Every row gives one point. The window is the flat piece filled in between its corners: a triangle in 3 columns, a solid with four corners in 4, and so on. A path goes straight from each point to the next, and from the last back to the first. List the points from which the path goes on through the window.

Window (4 x 4):
[[-0.27 -0.02 -0.24  0.21]
 [-0.34 -0.48  0.23  0.09]
 [ 0.95  0.68 -0.41 -0.03]
 [-0.12 -0.51 -0.12  0.43]]
Path:
(1): [-0.05 -0.77 -0.44  0.27]
(2): [-0.03 -0.10  0.09  0.44]
(3): [-0.08 -0.05  0.07  0.81]
(4): [ 0.06  0.23 -0.62 -0.59]
(5): [ 0.03 -0.23 -0.27  0.07]
(6): [ 0.11 -0.13  0.71  0.23]
(7): [ 0.78  0.90 -0.32  0.56]
(8): [ 0.84  0.30 -0.54 -0.22]
(9): [ 0.16 -0.29 -0.85  0.04]
(10): [0.21 0.10 0.75 0.14]
(11): [-0.32 -0.30  0.31  0.28]
(12): [-0.16 -0.63 -0.33 -0.35]
(13): [ 0.52  0.32 -0.72 -0.20]
(14): [ 1.08  0.79 -0.06  0.18]
(15): [ 0.32  0.54 -0.02  0.27]
(16): [ 0.47  0.06 -0.35 -0.21]
Through the window after points: 1, 3, 11, 13

Window (6 x 6):
[[ 0.63 -0.08  0.00  0.11 -0.22 -0.18]
 [-0.27  0.07  0.02  0.80 -0.20  0.21]
 [ 0.47 -0.94  0.68 -0.71  1.36  0.06]
 [ 0.47  0.15 -0.33 -0.26  0.11  1.28]
 [-0.33 -0.17 -0.49  0.23  0.38 -0.06]
 [-0.50  0.66 -0.14  0.33 -0.71 -0.07]]
Path:
(1): [-0.37 -0.16 -0.14  0.26 -0.17 -0.02]
(2): [-0.24 -0.62  0.42  0.19 -0.11  0.16]
(3): [ 0.03  0.49 -0.32  0.17  0.77 -0.48]
(4): [ 0.67  0.25 -0.07 -0.06  0.47  0.70]
(5): [-0.05 -0.50 -0.25 -0.53  0.32  0.49]
(6): [-0.45 -0.35 -0.25 -0.10 -0.34  0.01]
(7): [-0.02  0.59  0.05  0.82 -0.13  0.36]
(8): [0.14 0.42 0.26 0.91 0.59 0.08]
(9): [ 0.16 -0.22 -0.11 -0.27 -0.52 -0.06]
(10): [-0.11 -0.77  0.10 -0.21 -0.04  0.03]
(11): [ 0.50  0.17 -0.35  0.30  1.08  0.13]
(12): [-0.08  0.52 -0.41  0.36  0.34  0.13]
Through the window after points: 6, 8, 12

Window (6 x 6):
[[ 0.73  0.52 -0.48  0.28  0.40  0.60]
 [-0.30 -0.22 -0.36  0.28  0.06  0.70]
 [-0.34  0.62  0.52 -0.53  0.67  0.38]
 [-0.34  0.13  0.08 -0.62 -0.16  0.50]
 [-0.14  0.13  0.13  0.03  0.69 -0.34]
 [-0.48  0.34  0.30  0.57  0.01 -0.82]]
Path:
(1): [-0.17  0.67 -0.65 -0.09  0.92  0.28]
(2): [ 0.10 -0.17  0.24  0.39  0.09 -0.32]
(3): [ 0.02  0.30  0.26  0.55 -0.01  0.35]
(4): [-0.11  0.31 -0.33 -0.06  0.76 -0.21]
(5): [-0.02  0.98 -0.64 -0.27  0.61  0.94]
(6): [0.15 0.14 0.14 0.22 0.06 0.13]
(7): [-0.08  0.18  0.43  0.43  0.06 -0.39]
(8): [-0.83  0.59 -0.13  0.29  0.24 -0.73]
Through the window after points: 7

Window, 8 rows:
[[ 0.87 -0.18  0.00 -0.24  0.42  0.15  0.01  0.63]
 [ 0.08  0.02 -0.41 -0.36 -0.23  0.50  0.86  0.54]
 [ 0.35 -0.19 -0.49  0.24  0.08  0.51 -0.26 -1.11]
 [-0.26  0.22 -0.09  0.07 -0.15 -0.37  0.03 -0.54]
 [ 0.23  0.06  0.02  0.83 -0.18  0.15  0.04 -0.99]
 [-0.40  0.36  0.64 -0.37 -1.13 -0.11  0.51 -0.62]
 [-0.01  0.47 -0.17  0.21 -0.09  0.19 -0.82  0.56]
 [ 0.72 -0.33 -0.95  0.53  0.01  0.12 -0.80  0.22]]
Path:
(1): [ 0.64  0.32 -0.51  0.13 -0.35  0.39  0.45 -0.21]
(2): [ 0.51  0.65 -0.10  0.45 -0.25 -0.13  0.65 -0.06]
(3): [-0.45 -0.29  0.41 -0.74 -0.31  0.39 -0.60 -0.08]
(4): [-0.21 -0.05  0.07  0.27 -0.21  0.02 -0.05 -0.02]
(5): [ 1.15  0.59 -0.57  0.02 -0.14  0.34  0.55 -0.14]
(6): [ 0.57  0.46 -0.19  0.01  0.17  0.27 -0.18  0.16]
(7): [ 0.59 -0.93 -0.23  0.01  0.09  0.03 -0.06  0.08]
(8): [-0.36 -0.45 -0.07 -0.15  0.10  0.35 -0.20 -0.61]
Through the window after points: 6, 8
